Each row is a point. Two turns around zero, p and q, are shown by what they do to some points. Where does a point land after both, in the order given? Backwards means that the second turn is done in reverse. Each puzzle has new turns, and all numbers are rounded.

Turn p:
[-21  35  -5] => [-17  32 -19]
[-28 -14 -13] => [-27 -16 -13]
[ 37 -23  -9] => [ 36 -26   5]
[ 27 -31  43] => [ 17 -16  55]
[-15  33 -17] => [ -9  26 -29]
Turn q:
[15 -7 29] => [ 3  6 33]
[  4 -28 -23] => [ 15 -32  -8]
[-37  43  37] => [-53  43   3]
[ 37  -8 -25] => [45 -7 -6]
[ -4 -31   9] => [ -4 -27  18]
[-14  31 -28] => [ -4  17 -40]
Where do these land?
p, then q: [-66  -1  11] => [-61 -10 -26]
p, then q: [ 29 -17 -21] => [ 33 -18  11]
q, then p: [ -7  11 -25] => [  7  -8 -26]
p, then q: [ 32 -12  -5] => [28 -5 20]
p, then q: [11 19 39] => [-10  39  19]

Turn p:
[ 19 -17  16 -48] => [  9  -5 -15 -54]
[  0  28 -14  11] => [-17  21  -3  19]
[ 29  30 -18  32] => [  6  42 -12  34]
[-27 -21  41 -39] => [ -6 -31  29 -50]
[-38 -27 -29  17] => [-10 -46  -4  33]
[16  7  4 27] => [17 19  6 19]
Turn q:
[ -9 -10  -4  15] => [-4 -6 -5 19]
[38 15  8 12] => [26 27 22  1]
[ 23  24 -46 -46] => [ 14  34 -42 -48]
[  5 -23  45 -17] => [ 14 -38  32 -15]
[-56  15 -20   6] => [-56  -1 -24   9]
[ -1 -22  16  30] => [  7 -16  16  33]
Where do these land?
p, then q: [12 26 -1  4] => [-19  20   6  -4]
q, then p: [-28 -19  12  18] => [ 15 -27  16  19]
q, then p: [-17 -15  24  37] => [ 25 -13  35  22]
q, then p: [-41   0  -7 -48] => [-27 -49 -24 -18]
q, then p: [ 22 -15  22   6] => [ 30  11   7 -11]
p, then q: [ 52  23 -49 -17] => [-18  57 -49  -3]

Turn p:
[ 32 -14  33  10] => [ 14 -35  31   0]
[22  8 -6 23] => [33 -1  4  5]
[-22 -12 -44 -23] => [-18  11 -50 -10]
[ 25  29 -22  -9] => [ 28  18  -5 -30]
[-57 -11  39  -1] => [-56   8  21  35]
Turn q:
[-40  33 -63 -15] => [-60  -6 -56 -12]
[  6 -42  45   4] => [ 34 -24  45   7]
[ 2 20 10 -9] => [ -7  17   7 -15]
[ 36 -10   4  -4] => [36 10 -4 -3]
[-3 -1  4 25] => [-3  4  8 24]
Where do these land?
p, then q: [-26 -16 -11  10] => [-18  -3 -13  26]
q, then p: [33 30 50 25] => [ 19  26  63 -10]
p, then q: [-53  -5 -39  -9] => [-52   6 -39  15]
p, then q: [-14  -5 -38 -28] => [-24  -8 -40 -15]
q, then p: [ 30  15 -14 -18] => [ 14  16 -12 -32]
p, then q: [ 12  -1  30 -17] => [  5 -18  27 -15]
p, then q: [ 18 -17  23  37] => [34 -2 21 31]

Turn p:
[  8  -2  37  -4  -9 -16] => [  6 -15  32 -20  -1 -12]
[ 40 -21 -26  -4   5 -10] => [ 46   3 -13  18  15  -6]
[-32   0  13  76   4 -20] => [-48  30  -1 -25  39 -45]
[ 31   2  10  -8  47 -24] => [28 10 33  8 38 22]
[ 32  -5  -4 -42 -41  34] => [ 31 -37  -6  27 -51  -3]
[-17  18  -1 -23 -26  -8] => [ -1   5   0 -20 -37   9]
[-37  28 -33  -4  -8  57] => [-48   6 -36  33 -38  21]
[-24 -21   5   7  28 -13] => [-12  -4  -7 -21  35  14]
Turn q:
[  2 -16  44  26 -10   1] => [ 6 -9 14 42 23 19]
[ 41  23   0 -28 -39   1] => [-19  51  27   3   1 -28]
[ -8   8 -11   3  22  23] => [ 11   3 -12 -18 -13  22]
[-17  46 -24 -22  10   5] => [-29  20 -29 -30 -25   4]
[-15   1 -50   2  -9  22] => [  9  -4   1 -20 -52  -7]
[  5 -18  50  36  -1 -58] => [  0 -28 -16  58  54 -16]
[ 35 -35  24  18  12 -19] => [ 36  -7   9  20  44 -12]
[-43 -10 -33 -35  14  25] => [-14 -27   7 -54 -32  16]
Where do these land?
q, then p: [-11 -23 -52 -36 -16   8] => [ 30 -29  13 -47 -30   3]
p, then q: [  2 -21  23  30 -24  16] => [ -6 -39  -9   3  19 -26]
q, then p backwards: [-13  10   8 -70  -9 -18] => [-50   5  40  37   6 -11]
p, then q: [ 21  30  24  26 -14  20] => [-20 -19 -14  45  16  -1]
q, then p: [ 32 -20  12  31  -7 -12] => [ 11  19  22  14  32 -23]
q, then p: [-20  -9 -33  -4  68   3] => [ 52 -23 -34  24 -15  32]
p, then q: [-12  33  18  23   1 -18] => [-42   2 -14   5  11  16]
